Every row gives one point. The points of each table are mixes of a few directions, plus a little noise. How many directions does each table use, and how many do they share? Where both have some left over, give the other angles between the two spaces (their principal angles), to ten degrees, smallest first.
In the rows, zero is written as 128.

First (4 x 2):
[[133  66]
 [131  91]
 [123 183]
 [124 172]]
Second (6 x 2):
[[128 130]
 [126 152]
 [132  81]
 [134  58]
 [128 131]
 [121 215]]
Directions: first 1, second 1, shared 1

First (9 x 6):
[[132 105 126 140 135 125]
 [105 249 137  64  94 146]
 [129 124 128 130 129 126]
 [146  34 121 179 154 115]
 [128 135 129 124 125 129]
 [115 199 133  91 109 138]
 [134  97 125 145 137 123]
 [136  83 125 153 140 121]
 [128 127 128 128 128 127]]
Second (8 x 6):
[[137  84 134 140 163 141]
 [124 155 131 112 124 135]
 [131 106 123 142 126 119]
 [141  85 153 117 209 183]
 [112 189 120 111  79 108]
 [116 162 103 144  48  71]
 [136 100 137 130 164 149]
 [124 142 123 129 110 116]]
Directions: first 1, second 2, shared 1

First (11 x 11):
[[122  91 141 108 103 199 158 131 171 100 175]
 [164 103 139  95 196  54 149 152 118 111  89]
 [128 128 133 133 105 150 158 150 122 147 152]
 [109 162 111 156 117 119  78  99 114 142 110]
 [127  89 142 106 106 197 166 136 170 101 174]
 [147  67 159  90 107 201 228 180 163 110 195]
 [113 198  94 173 154  36  29  83  77 156  53]
 [101 167 116 172  65 176 111 115 114 166 156]
 [137 160 116 141 157  57 101 126  89 149  82]
 [135 117 132 119 134 126 144 139 130 126 129]
 [127 120 121 115 162  97  90 102 141  99  96]]
Second (8 x 11):
[[ 99 139 127 141  89 158  97 105 121 147 136]
 [152 141 147 158 100 151 113 120 174 162 127]
 [ 14 118  90  91  98 149  87  91  18  99 145]
 [146 156 131 166 103 145 122 126 156 157 133]
 [169 176  88 162 178  77 198 179 103 109 140]
 [145 115 153 128 117 142 113 118 167 144 119]
 [ 86 105 114  88 143 117 126 123  76  95 129]
 [213  75 175  92 194  84 166 160 208 111  95]]
Directions: first 3, second 3, shared 1; angles 50, 80

First (8 x 18):
[[133 167  91 117 139 144 130 188 156 177 174  91 128 111 116 101 137 140]
 [139 135 127 109 136 140  91 101 131  66 162 155 178 166 137  99  96 117]
 [112 114 136 158 116 109 180 158 119 210  75  95  57  76 116 172 172 142]
 [134  90 169 121 123 120  89  31  99   7 109 198 179 187 153 130  85 103]
 [127 106 148 133 122 120 122  90 112  91 105 153 135 144 137 140 119 119]
 [136 141 120 112 135 140 101 119 136  90 161 142 164 153 132 102 106 122]
 [118 102 150 148 117 110 154 116 111 148  79 127  91 109 128 163 147 129]
 [125 170  83 130 136 139 157 221 160 234 161  63  91  78 105 116 162 151]]
Second (10 x 18):
[[113 159  99 147 147 137 152 152 157 138 153  80 128  89 111 154 135 152]
 [108 179  78 160 120 142 142 180 165 126 110  66 144 103 113 145 139 163]
 [177 115 151  99 146 119  67 119  73 115 213 177 179  95 173  76 108 106]
 [130  95 152  98 102 127 125 105 126 141  78 171  96 212 122 100 126  99]
 [117 166  90 129 137 146 141 166 168 146 151  87 129 125 107 124 132 145]
 [131  75 169 115  78 110 129 111  98 159  27 178  78 194 135 113 143 100]
 [146 137 130 147 143 119  98 125  93  89 172 129 181  58 160 135 118 139]
 [147 131 137 122 156 130  86  86 108  48 197 155 197 111 154 119  92 123]
 [116  79 163 105 106 118 166 108 130 193  60 156  41 196 104 129 148 101]
 [ 96 145 110 159 144 132 174 127 161 126 120  80 108  99 101 184 138 153]]
Directions: first 2, second 5, shared 2

First (8 x 32):
[[200 139  98 137 100 133  97 141 151 149  74  94 154 119 108 130 136 137
  109 149  85 151 101 146  99 118 130  70 157 138  91  93]
 [196 141  98 129  97 145 100 158 134 140  82 108 144 131 119 124 119 147
  107 138  92 140 109 140 104 136 111  90 153 143  94 107]
 [116 127 135 106 152 144 141 170  79  92 161 167 129 169 116 137 150 107
  156 117  84 107 169  90 141 164  71 200  65 125 124 152]
 [ 67 113 152 137 126 125 153  89 158 145 150 129 108 110 149 120  95 155
  109 100 199 125 125 130 151 117 166 112 162 137 158 142]
 [152 143 116 117 145 117 119 150  81  98 133 148 126 146 131 130 150  96
  161 155 103 112 136 131 114 134 104 175  83 102 125 136]
 [ 87 118 151 137 158 100 144  92 135 123 158 129 132 117 119 138 159  92
  152 138 135 130 137 123 142 102 154 141 101 108 149 129]
 [136 126 129 127 135 138 129 145 126 123 128 128 146 140 103 141 154 114
  132 127  79 134 142 110 131 135 106 133 107 132 114 121]
 [ 72 118 145 139 107 121 145  77 162 154 141 123  89  94 180 102  59 179
   99 102 249 120 102 153 140 112 184  99 195 137 170 147]]
Second (8 x 32):
[[117 123 132 129 116 140 134 129 142 138 126 125 125 127 130 125 110 151
  111 110 139 130 128 124 135 133 129 113 148 144 128 129]
 [176 150 114 125 178  73 103 126  66  83 133 140 140 131 119 140 205  30
  204 208  78 117 127 149  94 101 123 192  39  55 127 121]
 [143 135 123 127 144 110 120 127 109 114 129 131 132 129 126 131 153  97
  152 153 112 125 128 135 118 119 127 148  99 105 128 126]
 [168 147 115 126 169  83 107 127  76  90 132 138 139 131 121 138 192  46
  191 195  86 119 128 146 100 105 124 181  53  68 127 122]
 [103 116 135 129 102 157 141 129 161 152 125 122 121 126 133 122  88 181
   88  86 155 134 128 117 146 143 130  94 176 166 129 131]
 [113 121 133 130 111 146 137 129 149 143 126 124 124 127 131 124 102 161
  103 101 145 131 128 121 139 137 130 106 158 152 128 130]
 [ 94 112 138 130  92 167 145 130 172 160 124 119 119 126 135 119  74 197
   75  72 164 136 129 113 152 147 131  82 191 180 129 133]
 [111 120 133 129 110 147 137 128 150 144 126 124 123 127 131 124 101 162
  101 100 146 132 129 121 140 138 129 105 160 153 128 130]]
Directions: first 4, second 1, shared 1

First (10 x 32):
[[162 157  89 150 192 134 100  74 166 163 100  57  74 139 105 131 105 165
   78 119 151  99 148 121 115 193 149 104 107 120  45 107]
 [141 111  85 115 177 182 103 112 195 157 104  68  92 153 104 174  85 131
   94 103 123  85 128 111 116 192 156  91  83 128  70 118]
 [112  53  48 112  95 127 165 169  73 103 153 144 154  87 134 151 114 138
  179 109 106 145 163 138 148  23 135 131 134 160 235 129]
 [137 141 120 135 157 114  96 125 106 144  94  96  96 155 135 128 122 140
   67 134 159 114 167 171 127 169 131 111 135 114  77  97]
 [ 70 122 224  83  52 178 139 186 181 102 174 208 196 166 140 152 161  44
  187 128  78 144  66 104 118 136 116 135 151 115 160 186]
 [129 131 186 137  90  88 161 143  79 100 136 193 168  85 147  84 149 116
  167 158 125 159  81 117 145  64  92 173 127 138 198 136]
 [108 184 222 134  98  94 110 141 103 119 130 171 144 164 153  91 179 101
  108 158 147 151 125 163 122 159 103 145 180  98  97 134]
 [107 142  41 146  91 112 164 100 122 110 212 124 140 104 110 118 173 172
  208  96 107 171 199 117 115  57 157 129 211 135 166 171]
 [148  70 113 111 151 157 136 144 138 133  92 121 126 101 123 155  73 118
  123 126 117  99  82 103 144 115 125 127  49 152 162 109]
 [167 168 151 157 176  96 107  88 117 149  83 100  91 125 128  94 119 153
   71 151 166 113 120 135 129 172 117 134 105 118  70  95]]
Second (8 x 32):
[[155 140 105 124 140 136 124 153 119 111 144 123 130 134 115 113 132 145
   92 131 158 129 125 179 135 123 137 111 193 104 122  78]
 [ 72 131 136 109  45 123 136 175 125  92 183 160 175 168 169 142 174 100
  170 123 104 188 152 166 125 103 116 130 211 102 169 154]
 [117 120 129 134 151 116 122 106  76 155 115 144 103 114  99 123 137 130
  131 121 131  88 191 111 119 117 151 128 106 162 113 160]
 [ 75 156 125 120  40 115 143 159 136  87 209 154 177 166 163 126 195 117
  181 119 107 205 158 165 119 101 120 132 247  93 160 159]
 [135 129 126 150 161 137 140  48 188 166 110 101 101  94 103 139 104 137
  171 113  95 100 105  23 113 151 137 142  23 166 106 185]
 [225 134 101 142 232 150 117 100 150 149  71  77  81  89  81 106  62 172
   45 140 178  69  61 123 144 163 138 113  71 127  81  41]
 [ 85  49 150  88 118 166 123 163 119 148  93 153 133 134 132 189  94  71
  147 113  86  85 135  93 129 124 134 123  35 171 160 170]
 [160 165 150 155 136  79 120 119 109 118  99 110 121 126 163  89 128 150
   83 161 163 160  99 163 142 143  92 146 138 101 115  78]]
Directions: first 5, second 5, shared 3; angles 50, 80

First (8 x 32):
[[ 97 126 124 135 123 100 142 133 130 178 153 136 119 161 133 141 131 137
  134  97 140 137 139 123 116 118 169 132 131 123 102 121]
 [ 96  88 138 131 123  82 117 162 124 158  99 127 113 146 133 171 138 141
   98 103 112 158 109 180 127 105 177  88  84 137 148 107]
 [ 89 114 124 121 115 113 133 138 136 155 117 128 122 164 144 144 132 129
  126 107 105 158 124 137 135 108 161 105 107 144 133 107]
 [106 117 124 117 118 132 128 132 136 130 108 125 126 149 142 134 130 125
  125 122 103 152 122 136 141 114 136 105 111 145 141 112]
 [188 178 126 142 148 162 137  97 119  98 178 131 141  80 103  83 118 123
  153 159 180  67 150  76 111 166  73 192 188  94  93 170]
 [159 108 142 125 135 137 101 139 121  77  81 117 131  87 119 135 130 126
  102 157 112 126 106 164 139 131  98 105 103 135 173 130]
 [ 91 104 133 139 126  76 131 153 126 180 131 135 111 157 132 164 136 143
  114  91 132 147 125 158 116 111 186 111 106 125 120 114]
 [198 192 115 115 137 222 136  72 133  48 156 123 159  81 120  52 110 103
  168 188 143  77 149  48 140 169  24 184 195 118 114 164]]
Second (10 x 32):
[[150 125 123 115  55  93  99 135 121 115  94 151 110 139  87 126  50 110
   86 103  81 108 145  78 115 142 164 109 179 147 172 160]
 [169 139 117 114  75 113 249 128 137 186  90 158 111  88 116 100  48 132
   90  15 166  80  89  77 229  83  64 104  68 126 164  82]
 [120 110 141 120 167 156 135 155 139 147 135 121 128 153 133 149 159 122
  138 156 113 150 148 149 126 136 151 143 111 112 104 141]
 [105 130 121 150 160 137  92 132 115 111 131 108 129  92 126 136 136 125
  151 149  93 130 140 126  97 140 140 147 180 120 126 135]
 [155 143 148 114 126 125 204 137 140 183 128 142 149 142 155 138 134 127
  111  83 210 103 113 145 197  92  97  98  18 114 100  86]
 [124 101 126 121 133 137  97 107 117  99 153 130 133 170 137 102 167 134
  134 151 118 174 116 142 103 140 123 125 140 164 141 151]
 [102 167 133 168 166 115  65 123 107 108 146  96 160  78 153 158 159 122
  159 156 154  99 144 153  91 131 139 129 150 106  92 107]
 [117 106 129 119 161 158 138 133 140 130 142 122 120 153 134 125 168 137
  144 160 115 165 127 150 121 135 128 150 121 126 115 139]
 [123 113 129 136 144 132  93 134 102 118 138 121 143 126 129 124 135 113
  131 123 105 141 136 120 113 135 137 118 158 148 144 146]
 [117 147 113 120  92 113 106  95 157  84 124 132  95 140 114 122 126 158
  136 185 121 132 120 140  87 147 138 158 156 118 120 130]]
Directions: first 3, second 6, shared 0; angles 60, 60, 80

First (10 x 32):
[[168  77 126 120 131  90 110 105 186 142 146 114 146  85  98 126 126 133
  127 129 111 102  94 147 119 140 145 171 122 100 145 105]
 [161  59 156 114 127  70 101 123 188 162 145 105 155  65 108 128 113 150
  120 149  81 116  91 176 105 128 149 152 121  97 147 115]
 [165  76 155 108 109  75  80 101 208 152 171 110 155  69 130 130 128 148
  125 158  74 114  89 161 101 143 157 187 130  84 140 103]
 [104 217  45 164 137 221 221 119  30  61  56 147  85 220 126 117 134  93
  142  69 239 112 177  34 169 131 105  73 140 190 113 145]
 [130  88 167 105 150  83  51 145 183 170 205 148 144  96 106 143 150 123
  122 143  70 148 108 181 129 131 117 191 100  84 132 111]
 [100 200 119 144  86 182 173 116  72  89  81 118 111 172 196 119 121 139
  136 139 158 135 159  74 120 124 139  77 164 166 109 151]
 [ 81 162 140 141 137 160 169 176  47 126  75 132 113 164 147 128 108 131
  124 127 144 159 164 127 134  97 105  34 131 174 117 168]
 [119 135 101 143 153 152 179 148  78 117  79 132 115 152  99 124 114 116
  128  97 171 123 147 115 146 115 109  75 122 160 131 145]
 [123  76 181 112 142  79  91 165 151 174 148 123 149  84 117 135 114 146
  114 155  70 151 115 192 111 110 125 117 114 111 135 136]
 [128 192  91 130 109 170 108  83 140  90 173 153 110 172 154 130 174 102
  142 115 157 117 137  69 147 160 130 200 138 116 111 103]]
Second (9 x 32):
[[128 138 169  82 153 117 138 142 105 144  97 103 117 128  94 112 116 148
  140 113 154 152 155 133 125 190  97 141 141 126 156 105]
 [142 175 136  87  77 103 120 161  99 127 134 117 154 143 155 110  81 149
  153 115  72 155 133 133 116 155 103 140 156 108 128 151]
 [140 114 149  99 143 106 142 120 110 127 113 120 141 129  75  99 118 118
  142 120 119 129 140 117 118 183 133 145 126 106 136 115]
 [154 168  86 188 111  78 118 146 138   7 133 110 114 147  63 133  98  59
  110 157  91 150 143 100 132  36 110 157 128 123  45 215]
 [105  52  62 222 131 180 125  66 180 158 179 200 147 113 184 158 204 100
  101 147 132  40  74 124 146  33 219  79  77 151 118 111]
 [120 121 101 136 142 157 117 134 192 228 130 124 104  85 208 186 171 217
  112  83 235  92 107 189 175  85  80 108 140 204 219  49]
 [123 108 151 135 156 162 125 115 137  64 120 109  83 126 110 137 122  83
  104 182 134 167 119 103  94 144 150 148 120  94  72 167]
 [ 79 137 164 106 121 146 144 131  47 176 130 178 169 168 149  89 144 130
  153 123  85 127 159 114 124 172 158  74 116 126 137 115]
 [160 136 130  98 119 103 124 139 147 123 118  94 124 111 115 128  98 148
  135 115 131 140 121 139 123 155  99 164 148 114 143 124]]
Directions: first 4, second 6, shared 1; angles 40, 80, 90

First (8 x 32):
[[134 143 127 154 117 145 135 122 129 165 115 135 135 136 134 130 123 146
  137 154 138 134 153 144 126 108 125 103 123 148 132 141]
 [138 157 130 162 110 134 148 116 111 146 150 179 169 115 150 156  91 159
  207 138 159  86 122 139 167  95 152 124 134 146 121 148]
 [111  89  33 159  93  99 129 109  61 146  87 147 159 116 185  98 161 100
  143 104  89 148 182 157 130  57 103 133 160 121 126 133]
 [139 164 128 189 107 169 143 117 138 215  93 143 135 155 138 128 115 176
  141 192 150 141 190 171 116  83 116  66 116 177 143 160]
 [144 168 177 140 130 146 144 125 145 134 170 166 150 122 120 168  80 167
  190 146 172  81  92 124 161 136 162 124 120 147 122 144]
 [121 104 147  77 155 113 112 143 150  74 137  87  93 128  99 118 147  95
   71 100 108 145  93  96 111 181 124 158 122  97 128 104]
 [108  64 144  21 179  82  89 158 148   7 149  53  70 119  83 106 175  52
   25  54  77 156  57  64 100 225 122 201 128  55 121  69]
 [130 131 140 125 133 138 126 132 142 133 124 117 115 137 115 123 130 129
  108 140 130 137 130 128 116 139 124 119 120 131 131 126]]
Second (11 x 32):
[[165 133 114  45  90 163 153 153  84  71 109 102 164 116 159 184 106 115
  131 128 113 100 143 150  96 102  92 127 127 167  66 107]
 [160 137 187  80 171 166 117 162 166 118 171  72 135 163  46 145 121  77
  128 130  98 119  86 120 138 191 105 150  82 121 112 112]
 [104 108 111 179 156  87  79  95 149 153 142 142 113 139 124  95 134 116
  101 103 120 169 148 125 165 134 151 137 135  95 173 134]
 [133 119 129  97 113 113 156  61 136  98 124 106 135  89 161  98 156 118
   71 137 135 113  97 113  58 100 116 123 133 124 134 156]
 [ 97 161 152 212 136 118 109 143 158 177 129 198  85 142 130 142  90 217
  158 146 193 145 153 122 183 146 193  99 141 137 166 135]
 [144 106  86  68  89 120 153  87  87  77 103 101 161  90 186 124 149  97
   87 118 107 113 132 137  65  74  92 131 143 137 100 134]
 [ 85  98  95 203 142  75 124  76 136 173 123 148 108 113 135  41 186 117
  114 119 122 152 115 110 124 110 140 135 147  81 184 158]
 [ 93  75  39 185 126 100 129 159  63 176  98 137 141 136 121  59 199  68
  189  96  59 147 145 141 156  98  91 161 149  85 134 117]
 [150 136 142 103 146 157  96 185 128 120 145 114 138 166  91 180  88 110
  153 114 106 137 151 146 178 162 122 140 108 140 102  94]
 [164 165 175  60 105 173 160 144 135  84 129 114 137 118 137 190  87 161
  123 157 161  90 113 130  92 135 124 108 114 174  86 123]
 [114 170 178 177 134 137 131 142 167 160 135 175  90 135 119 148  92 211
  151 160 195 123 125 116 153 154 180  98 128 146 151 138]]
Directions: first 3, second 5, shared 1; angles 40, 80
